Each row of a before or after table is a point. The points were changed in one or more steps. Then noise was added and the rows were shuffled. The steps act on how far a point lies along the listed directions, d1 being the first. Name the steps. A step turns or swaps two directions, mirrors them in a line or flattens them onto one, adds a multiple of one to another, or multiplies one. Angles are multiples of 10 degrees, from the lower direction toward the higher: turns from -170 to 170, lines from 10 to 170 but not 90. Use the fewest steps. Two steps may share a direction if one is a turn and the other turns, adds or multiplies; they go together, in the order done. Otherwise the lowest direction goes first.
In the rows, zero is written as 128.

Directions:
(1): [105 140 177]
(2): [175 112 154]
(3): [108  76 131]
Before (13 x 3):
[[159 134 168]
 [146 169 138]
 [124  83 164]
 [ 86 117 115]
 [108 153 162]
 [ 86 115 116]
 [162 131 156]
 [ 77 131 121]
 [181 132 147]
 [184  89 138]
 [103  54  89]
 [106  84 147]
 [127  94 174]]
After:
[[104 150  96]
 [121  90  86]
 [154 131  85]
 [144 168 111]
 [ 89 119 146]
 [182  88 114]
 [105  83 114]
 [108  57 177]
 [179 130 102]
 [158 129  97]
 [ 78 131 141]
 [119  80  97]
 [ 86 117 146]]
Steps: mirror d1 and d2 in the line at 120 degrees

Directions:
(1): [113  95  79 124 145 174]
(2): [110 103 174 112 182 132]
(3): [150 156 140  71 119 167]
(4): [165  97 104  92 139  85]
Before, 11 rows:
[[136  92 129  66 160 157]
 [118 119 136  78 146 204]
 [139 148 152 138  89  86]
 [158 107 123  47 165 181]
 [145 122 138 161  96  80]
 [147 146 170 122 132 110]
 [124  84 151  93 206 153]
 [156 137 152 118 106  71]
 [173 133 109 126  80  95]
 [146 149 136 119 115  92]
 [151 154 159 110 118  87]]
After (11 x 6):
[[151 148 187  94 125 129]
 [155 110  81 124  89  87]
 [123 159 185 134 113 110]
 [121 127 198 133 140 128]
 [149 104  64 174 105  80]
 [145 117  47 124  82 147]
 [130 164 161 122 124 122]
 [111 150 182 128 111 139]
 [123 175 167 141  99 119]
 [191 129  55 125  80  98]
 [126 153 149 161 112 124]]
Steps: turn d1 and d4 by 50 degrees; mirror d2 and d3 in the line at 120 degrees

Directions:
(1): [150 162 175  92 108 174 105 114]
(2): [122 158  99 136 149 172 128 192]
Before:
[[133 146 153 111 125 156 106 119]
 [131 130 163 110 108 129 124  91]
 [122 145 135 115 127 133 134 121]
 [118 154 127 126 128 167 126 161]
 [112 119  96 160 157 117 131 147]
 [135 128 161 111 113 129 116  88]
 [119 116 116 131 137 122 139 131]
 [124  90 111 140 123  80 142 110]
 [128 130 139 118 110 129 126  95]
 [137 135 124 140 130 151 130 154]
 [131 132 118 142 152 140 123 151]
 [121 140 111 128 131 134 125 154]
 [113 135 114 144 137 134 135 160]
 [126 125 153 134 103 107 133  98]]
After, 14 rows:
[[128 157 149 103 118 150 128 116]
 [124 137  95 152 163 144 126 176]
 [113 148  93 136 142 144 125 177]
 [138 148 117 137 138 173 127 177]
 [137 134 170 101  93 134 113  67]
 [ 98 130  81 160 155 132 149 195]
 [158 141 214  78  87 146  97  48]
 [109  99  91 152 149 103 148 141]
 [101  33  69 178 139   5 168  96]
 [153 143 214  79  78 149 106  52]
 [132 116 173 120  87  93 129  67]
 [156 186 203  73 102 206  80 105]
 [ 86  89  35 200 184  76 157 180]
 [124 189 134 110 128 213 113 189]]
Steps: multiply d1 by 3; multiply d2 by 2

Directions:
(1): [ 92 114 151 104 121 113 118  95 201]
(2): [191 176 126 143 118 136 152  99 165]
(3): [160  82 121 141 124 152  76  77 116]
Before:
[[160 148 118 134  99 137 141  76 183]
 [ 89 134 149 129 141 112 153 101 195]
 [193 164 100 163 121 176 134 147 137]
 [136  42 124 125 120 138  48 104  85]
 [ 49 112 160  90 123 113 149 163 140]
 [160 152 139 129 132 129 145 125 157]
 [128 202 142 125 137  92 186 186 143]
 [120 134 140 139 131 126 102 106 173]]
After:
[[ 68 138 163  79 114  78 143 151 207]
 [179 106 143 120 104 160 106  56 166]
 [220 144 113 169 139 142 109 118  75]
 [ 83  83 103 127 124 135 115 142  75]
 [101 107 132 141 137 128  85 127 121]
 [119  71 124 155 143 140  98  80 114]
 [136 104 130 134 144 141 115 154  93]
 [118 153 101 145 135 154 142 211  98]]
Steps: turn d1 and d3 by 130 degrees; turn d1 and d2 by 130 degrees

Directions:
(1): [113  85 134 125 138 126 142 204 115 141 179  94]
(2): [ 95 180 130  99  86 173 187 138 136 144 133 123]
(3): [ 98  97  98 125 114 103 134 140 136 183  55 111]
Before (11 x 12):
[[144 101 171 130 129 137 142 196 106 133 242 122]
 [114 116 120 137 103 124 132 110 120 140  97 110]
 [134  89 125 119 133  87 113 144 122 140  97 117]
 [ 89 154  85 109 101 103 127  93 163 186   7 126]
 [158  93 152 120 151 126 121 156 116 130 196 115]
 [159  84 143 147 157  91  79 137 123 102 141 125]
 [106 148 143 115 126 128 141 112 128  98 102 121]
 [135  40 132 154 170  71 102 164 125 131 161 129]
 [164  88 133 149 179 109  89 136 124  95 161 125]
 [133 112 150 119 146 126 110 136 103 111 157 113]
 [121 179 135 117  90 156 144  59 156 118  84 154]]
After (11 x 12):
[[ 90 196 103  98  89 138 151  91 163 163  50 133]
 [144  69 159 139 138 111 124 198 107 149 211 116]
 [160 106 152 140 151 109  92 137 122  90 164 129]
 [113 131 126 134 100 135 139 109 120 133 113 114]
 [120 162 127 122  94 140 134  60 156 128  64 151]
 [135  77 147 145 159 101 123 162 124 110 198 134]
 [158  85 150 122 155 120 116 155 116 135 187 114]
 [136 121 139 110 124 115 131 143 121 123 131 123]
 [106 142 140 116 127 123 136 113 129 101  95 121]
 [164  99 138 145 175 117  95 134 125  88 173 127]
 [132 108 149 120 146 123 107 136 104 114 154 113]]
Steps: flatten d2 and d3 onto the line at 40 degrees

Directions:
(1): [135 139 159  90 117  79 128  94 193  92 131  93 167 132]
(2): [165 167 122 172 167 110  67  94 112 119 116 108 115 170]
(3): [ 66 149 110  93 132 183 116 111 159 128  88 117 105 173]
(4): [129 120 130 151  81  93 148 121 120 126  51  96  78 105]
Before (8 x 14):
[[ 60  97  95 117 126 211 119 176 113 136 123 173 116 128]
 [156  99 137  91 112 121 142 148 161 118 197 152 183  88]
 [120 129 117 167 129 153 117 145  76 167 118 145  89 138]
 [127 109 132  89 153 147 140 152 120 128 186 146 179 102]
 [161 139 140 159 146 123 100 112 127 125 141 111 140 145]
 [175 172 142 140 171  94  91 113 108 113 201 150 179 151]
 [120 144 128 122 123 113 113 138 129 124 107 115 121 137]
 [148  78 142 112 104 109 176 161 130 130 106 116 116  85]]
After (8 x 14):
[[141 169 113 131 205 187  86 143  76 145 238 201 177 175]
 [111 123 117  84 195 191 112 159 119 140 227 170 193 132]
 [144 135 124 157 148 154 105 124 116 136 146 129 136 151]
 [140 109 108 108 155 189 114 174 112 151 224 195 169 116]
 [ 83 150 132 110 111 142 114 102 153 135  88 107 103 164]
 [ 68 120 135  62 128 157 104 123 201  86 142 130 180 152]
 [133 142 134 133 112  96 122 138 121 121 106 112 121 124]
 [129  86 125 134  95 123 170 156 107 140  50 109  74  95]]
Steps: turn d1 and d3 by -100 degrees; multiply d2 by 0.7; multiply d4 by 2

Directions:
(1): [135 114  84  87 150 151 140 104 167 101 163 101  82 187 132 148  76 144]
(2): [102 157  76 130 116 105 188 165 177 146 117 145  94 118 150  91 142  81]
(3): [125 120 118 189 161 143  68 165 128 161  90 138  78 147  98 114  85 116]
(4): [135 158 139 184 104 131 190  87 117 172 114 148 155 183 131 151  92 141]
(5): [198 186 117 131 120  70 117 124 129 129 136  81 112 147  74 118 157 131]
(6): [150 156  96 108 112 161 107  80 116 158  69  91 108  84 169 163 124 104]
Before:
[[125  51 164  73 147 131  64 170  94  69 154 120 166  63 125 110 179 157]
 [148 138  84 119 135 151 132 105 174 139 111  95  73 171 135 137  77 104]
 [141 121 126 174 139 151  76 128 111 130 106 116  73 158 124 158  95 122]
 [131 129  78 139 146  97 159 153 165 139 117 129  99 159 130 129 112 127]
 [130 140 109 134 132  69 142 171 157  99 152 132 109 180  84  96 135 133]
 [119 147 151 138 120 142  98 118  99 154 107 140 153  89 145 138 146 114]
 [149 108 151 106 131 130 109  95  93 140 131 118 144 135 133 155 132 156]
 [106 108 182 129 107  73 206 189 158  71 217 178 169 146  97  51 170 159]
 [164 161 120  93 120  56 138 156 134  95 187 103 145 130  94 114 181 136]]
After:
[[109 157 145 161 118 132 114 133 112 164 100 152 143  95 142 126 140 109]
 [142 117 197  62  82  99 186 112 122  52 212 131 208 107 132 102 191 176]
 [130 147 102 130 116 116 180 116 133 182 111 139 115 144 153 131 131 109]
 [153 125 138 103 127  82 111 139 124  76 162 106 140 164  93 125 141 171]
 [139 140 169 199  82 128 238  63  79 180 108 165 219 182 153 160 103 169]
 [190 183 129 112 101  84 138  91  99 125 149  83 163 135 109 162 155 150]
 [147  93 108 100 167 111  83 150 133  99 139 104 115 135 110 145 125 155]
 [119 127 117 189 139 127 118 162 137 124 131 146  66 170 110 122 102 108]
 [146 104 103 106 168 153  73 127 165 108 129  89  67 160 114 128  91 118]]
Steps: turn d2 and d4 by -140 degrees; multiply d4 by 1.3; add 0.3 times d5 to d6; turn d3 and d6 by -40 degrees

Directions:
(1): [113 159 181 110 111 112 113 117 162 119 100 100 133 146  56  94 140  64
 125 195 122 154 150 142]
(2): [135 106 130  88 112 126 105 146 162  82 218 129 123 141 120 124  80  70
 124 100 138 122  72 114]
(3): [160  95 130 140 143 172 120 110 184 156 130 107  45 111 128 145 137 135
 197 152 105 138 100 162]
(4): [133 129 132 156 115 184 160 124 136 136  90  76 102 134 104 149 119 108
  94 105 152 130 110  25]
(5): [154 145 130  88 121 115 178 150 125  69 101 159 135 159 152 160 147 147
 177 197 147 116  86  93]
Before (9 x 24):
[[127 104  95 139 133 131 141 146  89 133 156 140 126  95 183 142 140 188
  121  55 121  83 125 156]
 [105  99 110 139 135 148  97 122 136 136 196 103 110 102 139 104 122 107
   88  47 127 129 112 109]
 [125 116  95 158 142 162 127 148 122 165 158 110 122 119 154 145  70 127
   86  38 122 129 106  87]
 [115 111 118 112 105 119  78 140 130 118 221 122 151 125 102  88  78  84
   90  46 117 127 116 140]
 [113  74 108 146 132 140  73 131 158 170 219 128 101  84 133 101  99 109
  116  49 102 131 145 186]
 [179 111 122 147 173 158 176 114 114 182  38 124  52 114 149 170 185 202
  182 189 101 144 121 125]
 [112 135 139 170 165 144 130 112  85 200  71 103 100 109 132 116 165 172
  135 137  92 142 176 162]
 [127 107  84 180 140 179 146 115 140 163 124 120  97 111 147 146 102 153
  122  87 107 131 128 115]
 [147 142 129 154 144 164 128 100 152 151  75  99 101 111 121 153 135 152
  157 169 115 132 145 134]]
After:
[[145  92  93  59 155  66 110 162  87  91 237 198 153 132 183 130  92 142
  119  81 117 112  80 153]
 [115 153 155 171 115 152 121  99 131 185  43  74 124 124  61  87 159 127
  112 143 105 163 185 125]
 [ 99 108 146 141  97 142 101 133 133 141 172  78 117 105  95 103 108  85
   77  48 117 112 134 142]
 [110 128 145 155 147 139  84 118 158 200 141  98 104 108 101 105  94  94
  130 109  84 161 156 198]
 [ 76 140 134 175 120 123 114 121  97 186  91 111 160  98 101  81 155 122
   67 104 116 139 228 148]
 [119 105  97 130 158 130 127 148  66 147 183 145 125 122 193 138 112 175
  113  53 121 108 118 130]
 [107 115 105 147 138 119 101 118 135 150 172 140 137 110 140 105 100 125
  118 102  85 138 159 199]
 [ 92 132 148 151 141 131  93  97 136 165 112  91 108 103  96  87 175 124
  105 123 108 151 176 164]
 [137 131  97 116 142 107 109 130 111 103 163 162 168 113 172 146 100 157
  139 117 120 104 132 161]]
Steps: turn d1 and d5 by 50 degrees; turn d1 and d2 by -110 degrees; turn d3 and d4 by -130 degrees

Directions:
(1): [104 122 103 167 190 117 140 138 131 157 120 139 146 167  45 144 146 207
 171 166 128 130 180 120  97 115 141 106 101 155 140 114]
(2): [114 163 125  84 134  93 127 100 183 112  93 168 152 119 109 158  88 171
  95  98  70 141  81 107 161 140 190 108 126 137 173 148]
(3): [114  91 100 148 139 144 154  74 140  89 157 108  94 102 127 130 142 151
 164 157 134  91  75  57 182 116 161 177 109 139  80 113]
(4): [154 152 118  91  49 106 158 124 144 150 101  76 114 138 126 165 142 177
 173 136 191 150 155  88 148 142 111 141 173 106 162 155]
Before, 14 rows:
[[129  95 130 170 119 168 138 144  78 143 143  83 113 121 175  81 154  73
  151 146 179 128 153 166 103 117  60 149 141 110  91 138]
 [113  80  94 171 161 158 161 116 104 130 186 100 102 130  80 137 187 177
  216 186 157 117 137  84 138 116 129 175  99 140  77  90]
 [123 118 151 121 155 133 127 140 123 144 117 159 128 115 142 129 131 130
  130 145  95 110 123 129 130 132 123 100 100 140 138 149]
 [109  89 126 154 153 145 106  89 144  83 147 140 120 100 144 105 120  94
  116 131  94 100  68 116 176 115 148 174 120 138  95 104]
 [137  83 139 183 155 169  87 123  95 107 185 101 110  84 179  76 154  38
  126 138 130  95 105 153 114 101  80 134 104 117  60 107]
 [134 101 114 175 138 152 167 147 104 165 126  86 109 159  90 140 190 162
  197 167 180 123 196 121  95 105 107 112 129 125 105 123]
 [118 125 107 171 198 105 138 104 143 125 122 136 132 165  67 123 135 189
  186 169 112 112 134 110 139 118 157 101  90 151 145 137]
 [122  88 121 150 143 167 143 100 143 109 153 112 105 126 149 117 137 133
  147 162 117  98 108 100 140 124 128 146 130 132 101 114]
 [115 150 111 164 150 113 152 189 114 210  94 106 149 178  90 148 142 190
  202 185 193 134 249 154  63 109  79 101 134 134 159 124]
 [165 107 147 133  77 159 135 158  92 143 157  57 103  96 180  80 178  72
  158 154 190 112 125 128 120 148  41 177 153  85  85 117]
 [ 92 130  92  96 138 116 193  66 170 105 115 117  93 126  80 172 128 232
  149 163 109 123  87  15 201 131 205 178 129 148 136 123]
 [137  99 141 145 113 173 115 151  90 121 161 136 119 108 186 100 139  55
  113 130 137 113 128 141 138 123  77 115 129 116 104 105]
 [141  84 135 171 149 159 140 162  80 141 164 102  94 132 150  90 174  71
  161 162 146 111 150 141 111  92  69 152 131 112  94 114]
 [134  97 131 134 126 163 103 121 130  93 177 110  91  86 191  87 109  62
  114 119 101 108  84 111 154 117 130 165 108 140  71 130]]
After:
[[136 139 149 115 135 136  81 167 133 134 138 142 134 119 164  97  90  74
   84  95  80 148 138 171 103 128 118 108 117 141 130 145]
 [146 131 149 128  90 151 149 198  59 185 129  80 102 172 139 114 168  97
  133 153 198 160 236 169  67 133  43 139 171 107 133 118]
 [134 132 146 124 138 144 116 154 141 148 117 140 146 156 141 121 117 122
  108 129 102 139 159 169  88 137 107  91 149 126 158 132]
 [120 106 144 137 165 139 133 137 117 143 125 150 121 118 133 127 143 138
  149 162 107 103 130 120 128 128 120 107  92 144 125 142]
 [122 161 141  93 161  92 126 143 166 135  89 179 151 135 109 141 103 141
   93 102  45 151 103 138 137 117 160  92 135 126 194 154]
 [122 115 149 161 159 137  82 161 112 140 126 152 155 144 125  98 126  81
  103 122 109 137 160 198  95 118  94 121 133 133 134 108]
 [119 139 135 106 131 134 114 129 146 114 119 183 150 110 149 133 100 114
   84 104  75 131  95 124 160 134 143  86 124 129 157 124]
 [ 94 162  92 113 147  88 169 106 190 148  79 132 143 132  96 181 100 234
  178 162 128 118 129  70 160 120 178 127 125 144 171 141]
 [108 165 131  88 128 104 131 104 171 123  76 158 162 112 141 132  81 144
   86  88  75 160  81 142 150 141 162 105 141 124 178 176]
 [118 156 145 123 183 104  72 127 163 125 112 173 175 106 119 124  97 115
   73  92  45 142 101 173 107 121 148  62 104 133 161 141]
 [153 192 163  35  70  90 117 134 183 129  80 137 159  86 164 129  93 120
   70  78  82 155  58 129 157 179 134 120 165  92 191 164]
 [128 169 142 103 146 105 115 185 126 181 111 163 176 166  72 156 131 164
  126 111 102 189 188 189  73 147 121  79 130 125 190 132]
 [127 161 127 102 126 105 154 127 167 152  73 141 149 147  86 173 130 190
  131 110 105 153 146 122 123 128 169  75 140 125 176 157]
 [129 126 121 184 193 112 128 143 112 153 123 129 138 184  73 110 148 163
  186 171 135 124 182 154  95 118 113  84  99 144 147 134]]
Steps: add -0.7 times d4 to d1; turn d2 and d3 by 160 degrees
